Every row gives one point. Before rounding, the points of a table are all equally far from one centre. They may lie mostly on one side of it. Where is the centre, to within rounding?

Points (6 x 2)
[[ 35  22]
 [-57 -14]
 [ 24  45]
 [-54 -18]
 [-33 -34]
 [-32 -34]]
Centre: [-15  13]

Points (12 x 8)
[[-25   8  13 -14  46  11 -22   5]
 [ 25  16  16  -3 -10   3 -18  13]
 [ 27   3  26 -24   4  24 -23  21]
 [  6  24  -5 -56   5 -26 -47  31]
 [-10  25 -12 -29   4 -37 -19  -7]
 [ -7 -10  -7 -29  10 -27 -41 -16]
 [-12 -11  13 -12  30   9  -6  -7]
 [  1  26  29  -9 -13  19  -7 -15]
 [ -3  -4  23 -19  10 -12 -17 -21]
 [ 20   4 -21 -23  18  13 -45   0]
 [  0  28   4 -44 -40  40 -60  20]
 [ 11  -3  27 -10  -7 -10 -40  -7]]
Centre: [-24   9   0 -33  -9  12 -29  16]

Points (19 x 14)
[[-33 -42 -46   5 -36 -33 -30   0 -31  -5   4  37 -10 -16]
 [-29  -8 -29   3 -18 -40 -33 -25 -41  -4  -9   3   5 -27]
 [-17 -25 -52   5 -26 -48 -18   2 -35  24   2  46  31 -28]
 [ -9 -19 -49  20  -5 -34  -5 -21 -41  22  -2  25  16 -47]
 [-16 -31 -31   9 -28 -35 -42  -2 -42   8  -5  14 -11 -32]
 [-30 -33 -36   1 -43 -29  -7 -35 -20  10   6  36  23 -43]
 [-18 -16 -13   8 -49 -33 -29 -26 -46  -4  -4  23   5 -30]
 [-23 -19 -41   0 -17 -43 -53 -20 -40   7 -13  22  17 -10]
 [-30   2 -16  -3 -24 -41 -37 -12 -39   0 -35  42   7 -29]
 [-33 -33 -27  16 -24 -52 -24  -4 -46  28 -11  50  14 -19]
 [-27 -34 -49   0  -9 -50 -16 -24 -39   4   8  16  12  -4]
 [-10 -42 -33  40 -24 -17 -34  -8 -28  -8 -34  51  -6 -19]
 [-26 -42 -19  16   5 -60 -24 -12 -30  16 -13  32  23 -10]
 [ -7 -53 -43   3  -3 -42 -19   0 -29  17 -35  31  -3 -29]
 [-17 -20 -18  17 -48 -59 -15  -5 -21   1   0  38   3 -25]
 [-23 -40 -31  16 -31 -36 -23 -36 -13 -11   2  25  10 -29]
 [-50 -24 -47  33 -11 -16  -1   0 -31  -7 -13   1   8 -34]
 [-24 -35 -34  35 -10 -30 -14 -30 -31 -18 -17  27  -6 -22]
 [-30  10 -46 -10 -18 -32 -48  -4 -39   3  -6  36  -7 -14]]
Centre: [-15 -11 -19   5 -18   4  -3  -3  -7  25 -14  25  11   7]

Points (30 x 24)
[[ 25  -2 -20   7 -26 -16  20 -14  17  -6   8  22  16 -15  22   9  10   1
    7  20  -9 -11  25 -34]
 [ 19   7  -8   2 -20 -11   6 -19  17  -5  -4  29  17   1  31  -1  24 -27
   11  17   7 -17   2 -13]
 [  8   6   2   3 -18  -8  14 -33  28 -11 -12  10  24   5  17  12  27  15
   12   9  -7  -4  32 -19]
 [  7  -3   2   1 -17  -2   1 -26  46  13 -11   0  38  -1  -3  22  60   1
   20  11  -9  -7   3 -17]
 [ -7  -6   3 -12   8 -11   2 -12  24   2  -3  13  35  -5  34   9  10 -18
   23   5   6  -6  -8 -15]
 [  5  18  -5  -5 -12 -22  -3 -33  40   7   2  29  29   4  24  -9   5   9
   -1  18   3  -5   8  -5]
 [  9  11 -15   2 -17  -4 -18 -37  15  -4   7  22  44  15  21  11  30   9
    2  15  -7  -3  36 -15]
 [ 33  -5  14  -8 -27 -16  -5  -2  41  18  24  17  22 -10   9   3  30 -18
  -18  23  -7   1   8  20]
 [  9  20   2  -3 -30   7   9 -17  46  -1  -2  -1  23 -15  28   2  11 -18
   14   7 -24  -4  13  -1]
 [ 30  -4 -24  -4   4  16   4 -28  41   3  -6  34  25   7  -2  -4  30  -6
   -3  16   4  -4  34  -3]
 [ -7 -21 -21 -13 -12 -38   1 -30  37   0 -14  22  33 -17   4   7  17   8
   15  12   8  -1  17   2]
 [ 13  -4 -12 -35   8 -24 -16 -17  28  14  -7  15  30 -12  -1 -27  36   1
    5  -5 -21 -21  -3 -17]
 [ 11   2  -4  -1 -11  -3  17 -15  42   4   0  25  49 -19  10  -4  -6  -6
   12  33  -5  11  14 -22]
 [ 17  -3 -11 -14 -16 -17  -8 -35  16  -1   9  44  46 -20  -9  20  14   6
    8  14   0   4  23  -3]
 [ 26   0 -10 -20  10  -8  10 -21  23  10  22  22  35  -5  26  -4  18   1
   20  -8 -14   3  20  -5]
 [-18  11 -16   7 -37 -19 -24 -22  22  13  -4  17  26 -15  26  21  14  -4
   10  -9  -1   7  37 -14]
 [  0   5  -6  -9  -1  21  -2 -23  30   1  -9  32  37  -2  13  -3  16 -11
   27  -2  -3 -19  33  -3]
 [ 21  -6  -8 -16 -23   3  -6 -16  24 -17  -8  30  19  -5  21   6  14 -16
    1  31   5   2  31 -34]
 [ 12  10  -2  -9   3   6   9  -7  28  11  -6  54  18 -27  11  -1   9   6
  -11  26  -2 -18  13  -8]
 [ 12  -5 -12 -31 -25   2 -12 -16  28 -22   1  36  15 -14  15  -7  30   5
   12  15  -8  -6  28  -6]
 [ 22  10  -5 -15   7   3  -1 -18  35  11 -22  33  34   3  27  -5  12  -2
   15  38 -10  15  20 -16]
 [ -2 -12  -9   0  12 -12  -8  -7  30  12  -5  14  25 -21  45  13  -5 -15
   10 -10 -16   7   6 -16]
 [  9 -21  -3 -15  -9 -23  19  -6  28  -4 -19  31  25  -2  15  12  31   9
   -7   8  -4  -8  16  -1]
 [ 16 -15 -12 -33  -7  12   7 -23  26   3 -19  20  30   1  25  -3   8   2
   20   8  -5 -30  21   0]
 [  5 -11 -15 -13  -6 -17 -13 -20  32   9   1  26  29  17  -1  26  19  12
  -21  43   9  -6  25  -4]
 [ 22   8  14 -11 -13  -7  -4 -14  37   9  14  -6  30  19  30   3  23  -9
   21  17  -1   8  22 -17]
 [  8  -3 -13 -12 -14 -13  -1 -27  37  -1   5  32  18 -14   1  23  26  13
    3  18   6  14  49 -18]
 [ -1 -22 -16  11  -6  -9  -9 -31  28  -9  15  24  18 -25  29   5  13   9
   22  23   5 -11  35  -6]
 [ 34  -9 -16  -2 -14  -8   8  -3  32 -15  -7  16  18  -3  16  14  14  -2
   20  10  -9 -13   4 -20]
 [  5   2 -17  -4  -6   9   4 -14  41   1  10  27  28  -2  15 -11   1 -24
    4  15  19 -13  26   4]]
Centre: [  5 -11  -9  -5 -12   2 -13 -15  12  29  -2   3  18 -16   2   1  20  -4
   1  20 -11   0  16  -8]

Points (30 x 24)
[[  7 -17  -6  -1 -34   7 -39 -41  21   2   9 -31 -11  31  26 -16   6  37
   23  12 -20  16   9  -7]
 [ 15 -15 -33  10   7  33 -31 -21  23  12  -2 -23 -15  25  32 -12   2  38
   14  34 -20   1  25  16]
 [  4 -19 -10  21 -22  37 -32 -25  18  12 -16 -29 -14  29  11 -15 -13  32
   16  37 -24  35  29 -13]
 [  3  -5   2  23 -29  43 -14 -33  30  15   6 -28   6  39  33 -15 -13  24
   28  32 -18  16  -9 -19]
 [  1 -15 -20   7 -41  30 -17 -39  21 -10   4  -9  14  30  19  -9  -8  20
   34  25 -14  28  15  15]
 [  0 -17  -3  12 -35  47 -38 -14   5 -23 -22 -22 -17  34  17 -12 -18   6
   30  45 -28   9 -19 -16]
 [ 31 -25 -25   8 -13  46 -31 -28  30   0 -28 -31  -4  17  16 -13 -12   7
   26  51 -31  10  -3 -15]
 [  3 -23   5   2 -27  28 -15 -20  42  -9   6 -29 -14  27  11  17 -20  35
   38  12 -33  17  35  -2]
 [ -5 -24   0  17 -29   8 -40 -31  18   6  -4 -14  -9  44   9  19 -16  18
   28  29 -43  18  12  -4]
 [  7 -28 -23   6 -26  32 -40 -17  21  15  -3 -19 -14  32   8   5  -6  15
   30  31 -33  19  25  -2]
 [  8 -21   0  17 -28  25 -46 -29  12  19  -2  -9 -15  23   8   3 -32  26
   13  28 -38  23  20 -19]
 [ -1 -19 -28  17 -32  13 -14 -22  35   0  -5 -27 -18  32  25   4   3  26
   30  26 -36  27  23  -2]
 [ 17 -24 -27   9 -11  50 -27 -23  19  -2 -20 -42   3  21  30  -3   2  27
    5  36 -41  12  19  -8]
 [  2 -27 -31  22 -37  26 -26 -19  23  -2  -7 -25  -7  45  18  -5 -15  31
   24  33 -30  10  14   1]
 [  1 -15 -14   0 -13  32 -17 -13  30 -11  -6 -47 -25  40   9  -6  -6  33
   35  60 -31  10   0 -19]
 [ -8  -6  -7  29 -27  14 -39 -13  44  -4 -13 -16   9  36   7  -1  -1  24
   16  18 -47  29  21  -1]
 [ 11 -30 -11  -2 -29  43 -21 -23  22  -6   9 -51  17  35  25 -18  -5  16
   36  35 -23  13   5  10]
 [  6 -31  -5  11 -14  19 -29 -35  12  11 -21 -12 -16  29  26   7  -7  40
   29  47 -18   3  24  -6]
 [ 20  -8 -10  -9 -51  33 -29 -17  14 -29 -11 -19 -17  11  13   8 -14  24
   26  39 -47  23  -4 -15]
 [ -7 -14 -22  -2 -35  43 -46 -30  11   1 -12 -27 -15  13  23   0 -15  15
   39  45 -27  14  13   2]
 [ -1 -29  -6  17 -30  10 -34 -21   0  -8   3 -32  -2  48  14 -16  -3  34
   32  43 -16  -1  25   1]
 [ 15 -21 -11  20 -33  46 -19 -32  31  -4   5 -25  -9  38  21  -2   0   7
   25  51 -22  14  18  -5]
 [-14 -18 -22  22 -23  29 -34  -1  18   1 -16 -32  -8  43  22 -18  -7  26
   30  32 -26  11  12 -16]
 [  6 -15   1 -12 -24  16 -21 -15  25 -10  -9 -24 -42  53  23 -18 -21  16
   14  38 -27  14  21  -5]
 [ 14 -18 -10  21 -18  20 -32 -18  10  19 -12  -7   2  18  40  -8  -2  39
   27  29 -50  12   8  -6]
 [ 22 -10  -5  15 -36  25 -20 -22  32 -20  -3 -33 -14  22  25 -24  -4  43
   28  55 -37  17  14 -14]
 [ -4 -11 -25   9 -19  33 -17 -43  36  -8  -7 -11 -17  26  19  -6  -1  31
   23  -7 -15  -7   9  18]
 [  8 -42  -5   9 -39  19 -16 -16  20  10 -10 -29 -23  34  22  -1 -20  44
   17  42 -33  -4  15  -7]
 [  4 -32 -24   0 -11  27 -28 -34  28   1 -20 -30 -10  24  22   9  -4  15
   38  19 -45  20  12   8]
 [ -5 -16  19  26 -32  30 -28 -50  49  12   2 -20 -19  25   7  -6 -23  11
   28  38 -37  14  -4  -5]]
Centre: [  2  -1   7  10  -8  10 -10 -10  15  -9  -3 -31  -2  -2   5  -3 -15   8
   5  29 -19  -2  -1   7]
